Every row gives one point. Before rounding, the points of a table are all equally far from one centre. They may lie mostly on one side of it. Write the centre, to within rounding.
In the rows, 128 means zero.

Points, 7 rows:
[[ 87  85]
 [ 99  83]
 [107  83]
 [ 95  83]
 [114  85]
 [ 76  92]
 [ 97  83]]
Centre: [100 119]

Points, 13 rows:
[[124 185 127 111  71 131 128  56]
 [169 116 147  61  98 151 102  73]
 [117  68  86  73 124 160 102  84]
 [138 107 134 130  66 115  57  63]
 [123 134 106  65 110 180 108  55]
 [147 116 135  65  89 180  85  83]
 [139  94 174 104 109 116  79 147]
 [114  99  88 112  61 107  83 116]
 [118 124 144 115  32 145  91  57]
 [136 123 102  77  75 142  70  78]
 [175  88 131 100 104 143  67  81]
 [130 109 113 108 105 171 121 171]
 [148  84 161 105  50 170  94 109]]
Centre: [112 111 138 125 109 139 126  91]

Points:
[[ 94 134 105  91  86 208 124 151  77 145 138 128]
 [ 82 112  47 111 100 184 115 125  59 128 131 132]
 [106 152  96  85  82 196  90 136  73 138 117 129]
 [127  81  74 149  69 189 126 141  60 135 158 134]
 [107 120  57 107  74 179 133 135  56 136 142  98]
 [ 86 105  67 154  65 183 103 101  61 151 161 147]
 [105 105  85 107  87 206  77 143  71 166 162 132]
 [110 116  89 112  78 186  94 149  36 161 145 165]
 [ 83 144  82  81  76 145  81 118  95 107 150 159]
 [135 102  54  93  73 179  94 139  74 142 146 127]
 [144 141  73  95 121 189 102 147  66 138 134 105]
 [ 91 111  75  93  98 192  97 160  70 124 117 135]
 [126 141  86 149  86 201 117 120  84 105 152 109]
 [115 101 109 127 112 219  93 112  48 135 144 146]
 [130 121  75 130 100 200  85 138  38 135 125 124]
 [105 135  82  97 100 206 116 128  56 164 140 134]
 [ 82 142  70 111  98 176 120 145  62 125 140 167]
 [109 140 107  90  98 184 106 151 100 123 167 169]
 [ 94  99 119 118  57 170  75 185  70 173 145 145]]
Centre: [109 109 122 132 108 125 104 122  84 148 137 120]

Points (24 x 20):
[[119 121 152 181 131 115 110  82 217 158 171 111 110 123 178  64 141  88
  127 157]
 [131 108 140 190 165 123 114  80 190  97 123 173 103  99 155  99 189  85
  182 142]
 [142 137  98 182 191 159 106  56 226 108 125 174  96 108 143 107 105 132
  164 184]
 [153 159 151 174 141 170 114  37 216 136 127 133 125 101 158  72 162 118
  163 130]
 [134 156 146 122 204 158 137 124 201  84 161 127 101 106 169  88  90  92
  141 172]
 [192 127 146 145 159 135 141 125 159 101 177 129  86 152 179  71 124  66
  125 160]
 [127 157 124 194 174 148 146  54 183  99 128 175  78 122 180  78 162  98
  129 180]
 [156 162 126 192 146 148  98  80 233 104 152 171 112 135 159  83  87 108
  157 134]
 [ 97 151 185 166 163 148  96  58 160  66 110 118 110 119 140 145  69 127
  186 106]
 [132 174 177 191 145 162  89  82 194 141 146 163 137 123 178  84 143 117
  152 169]
 [106 116 140 220 144 167  63  28 157 115 147 139 144 108 151  83 131 105
  157 121]
 [ 83 177 128 155 152 155 123  71 198 109 131 198 130 134 137  85 151  64
  143 137]
 [146  91 111 175 214 169 136  54 182 155 139 155 113 132 171 123 184  69
  126 160]
 [116 139 131 150 132 161 129  22 164  81 121 163 116  82 182 109  93 113
  160 109]
 [125 117 112 163 166 174 116 102 209 111 188 135 116 111 175  89 160 112
  135 105]
 [148 161 147 167 184 133 135  50 231 113 169 153 109 119 154  62 151  79
  145 151]
 [ 75 149 131 173 154 123  50  56 214 153 124 109 101 111 112  73 124  77
  130 111]
 [115 158 124 164 165 151 114 111 223 127 167 175 122 126 151  93 126 123
   88 104]
 [143 148 144 218 162 160  82 107 163 119 166 128  83 107 167 107 116  69
  181 154]
 [140 152 146 158 153 116 142 103 179 117 131 184 135 132 155  79 118 104
   68  79]
 [126 190 117 144 137 154 110  28 168 115 164 126 107  87 174  71 161 113
  158 127]
 [152 138 160 146 181 175  99  39 197  94  95 157  87  78 160 100 152  86
  117 158]
 [157 151 157 149 117 185  83  60 191 119 115 155 108 142 176 100 172  77
  110 125]
 [158 106 142 171 190 156 133  74 216 130 161 135 157 133 201 111 112  80
  157 172]]
Centre: [134 134 128 143 179 125 104  70 148 128 123 125 113 148 141 109 118 107
 137 135]

Points (27 x 24):
[[116 222 170  78 144 152 169 138 167 147 152 177 124  75 117  49 141  92
  129 148  89 171 120 119]
 [118 213 165  72 173 185 137 132 157 177 145 120 103  99 122  87 106 119
  135 141  67 162 110 118]
 [134 231 178  58 133 144 178 123 168 152 111 147 108 110  78  68 145 106
  142 159  95 161 105 136]
 [114 238 175  67 127 174 168 123 132 167 129 149 120 115 118  75 146 139
  137 124 107 160  83 105]
 [107 202 183  89 149 163 115 134 133 167 150 144 119  65 145  84 146  89
  126 167 101 173 104 165]
 [105 228 153  88 103 160 180 148 138 163 131 139  96  97  91  53 127 106
  120 124  78 156  95 159]
 [104 222 198  84 159 181 131 124 141 147 145 139 126  76 116  72 120 101
  134 125 113 163  55 139]
 [134 208 135  85 166 150 191 122 128 158 146 168  92  56  90  76 116 104
  115 151 122 147 116 134]
 [127 242 176  86 166 153 162 127 149 143 147 127 144  87 147  61 144  97
  138 158  76 146 110 129]
 [100 226 157  51 155 126 142 150 151 130 156 144 131  83 128  70 172  94
  150 126  66 134 116 127]
 [132 230 181  96 129 148 161 118 134 164 150 103 124  83 103  41 144  96
  136 157  82 150  86 115]
 [105 234 170 105 139 176 130  98 151 155 126 144  91 108 156  59 102  99
  153 113  59 150  79 141]
 [139 206 166  95 104 135 138 113 147 127 167 126 116  77  93  70 133  96
  140 157  93 198 131 145]
 [103 216 202  74 152 167 153 143 103 130 153 126 130  91 131  95 142 123
  104 110  79 166  92 121]
 [128 217 159  71 136 167 136 131 175 152 118 131 139 125 106  56 124  91
  131 149  63 174  85 123]
 [ 76 239 166  75 162 157 158 109 157 135 144 143 146  87 108  73 147  98
   97 159 100 188 122 114]
 [155 214 146  95 153 156 139 116 184 124 118 157 108  64 109  39 123  80
   89 145  94 178  96 102]
 [ 93 241 141  87 137 169 164 129 133 164 135 125 104  64 109  82 152  88
  135 143  73 157  90 123]
 [117 249 153 101 170 179 175 117 122 145 132 161 109 113 114  86 136 130
  125 175  92 134  96 133]
 [117 241 173  75 171 181 155 120 167 171 149 140 101  90  93  79 139  73
  129 160 105 130  90 106]
 [137 202 137  80 157 160 120 125 145 166 165 141 121  78 119  57 117 103
  136 142  64 158  78 149]
 [120 223 128  96 132 135 139 138 164 126 153 137 150  52 114  78 116 116
  112 142 113 163  69 117]
 [115 178 178  43 148 139 155 149 157 136 134 154 127 101 117  35 100 138
  120 149  82 146 104 124]
 [130 248 142  77 142 150 142 100 156 156 119 137 135 119 131  89 188 123
  145 140  84 179 106 121]
 [113 219 174  71 190 160 162 118 137 124 112 120 118  86 112  51 131  83
  164 128  64 124 104 121]
 [ 78 202 161  83 165 148 130 133 150 166 121 152 111  66 101  74 123 129
  123 133 110 195  94 108]
 [127 207 150  81 132 133 116 109 137 175 153 175 107  93 112  54 139  89
  147 146  56 144  79 112]]
Centre: [105 160 156 110 136 146 145  85 167 126 131 130 102 110 119  89 154 109
 101 120 107 116 110 131]
